Each row is a point. Examples show where two turns around zero, p and q, send a point. Where does a point land after both, in the order given? Backwards means that the second turn is done in reverse. Each puzzle has new turns, and all numbers are rounded.

Turn p:
[  4  24 -17] -> [24 -7 17]
[-34  12  32] -> [  8  44 -18]
[-12  31  38] -> [ 8 49 12]
[ 36 -17 -25] -> [-17 -41  17]
[  4 -39 -17] -> [-20 -31 -22]
[  2 -11 -11] -> [ -3 -14  -6]
Turn q:
[-32 -11  -3] -> [-17   7  28]
[-8 24 16] -> [-24   3 -17]
[ 55  10 -26] -> [ 42 -34 -29]
[-15 -23  13] -> [-1 24 18]
Where do these land?
p, then q: [34 38 -3] -> [ -3  42 -29]
q, then p: [-38 -17   3] -> [ 3 41 -4]
p, then q: [-18 -29  18] -> [-15 -29  20]
p, then q: [ 23   8 -18] -> [10 29  1]

Turn p:
[ 16 -55  12   4  20  20] -> [-17 -35  50 -16   1  -5]
[ 42 -42   8  30  -1  14] -> [-18  -7  48 -31 -31  -9]
[  2  43  17 -16   5  44] -> [  4 -26 -31  37 -27 -24]
[-4 -9 14 25 12 -8] -> [-7 11 26 12 -4 11]
[ -7   8 -32  -3   8 -24] -> [ 31  14  -8 -11  16  15]
[-38  27 -19  -2 -33 -10] -> [  8  37 -35  10  26 -17]
[-11  29   0 -38 -10 -36] -> [  0   6 -51  -1  19  29]
Turn q:
[ -9 -21  30  13 -36 -15] -> [ 12 -40  31   2  -9  18]
[19 -5  1  9 34  8] -> [-24  25  -9   6   3  19]
[-25   1  11  45 -40 -25] -> [ 34 -48   5 -25   4  30]
[-20  -7 -17   9 -17 -18] -> [ 10 -31 -11  -6  14  -4]
[ 47  12 -12 -13  12  48] -> [-36  50  11 -25 -15 -19]
[ 38  25 -16 -51  36  -5] -> [-12  60   5  21  28 -35]
[-28 -30  -2  12 -12   2] -> [ -7 -40 -12   4 -13   5]
[-21  25   4 -24  23   5] -> [ 21  24 -19  22 -10 -15]
Where do these land?
p, then q backwards: [-34  39   8 -20 -22  19] -> [-30  -5 -29 -28  37  -8]
p, then q: [32 10  2 32 16  7] -> [ 13 -13  39 -20 -13  -2]
p, then q: [ -6 -50   8  10 -22 -26] -> [ 27  19 -14  42 -27  -8]
p, then q: [ 12 -46  14 -18 -21  -2] -> [  7 -14 -13  47 -15 -18]
q, then p backwards: [ 36  16 -10  41  35 -11] -> [-13  -8  -1  -6 -17 -64]
q, then p: [ -8  40 -14 -25  -1  -4] -> [ 17   8 -16 -16 -23  34]
p, then q: [  2 -43 -18   9  -7   8] -> [11 10 17 43  0  1]
p, then q: [-34  35  10 -29  21   9] -> [-34  -5 -29 -27  16  28]
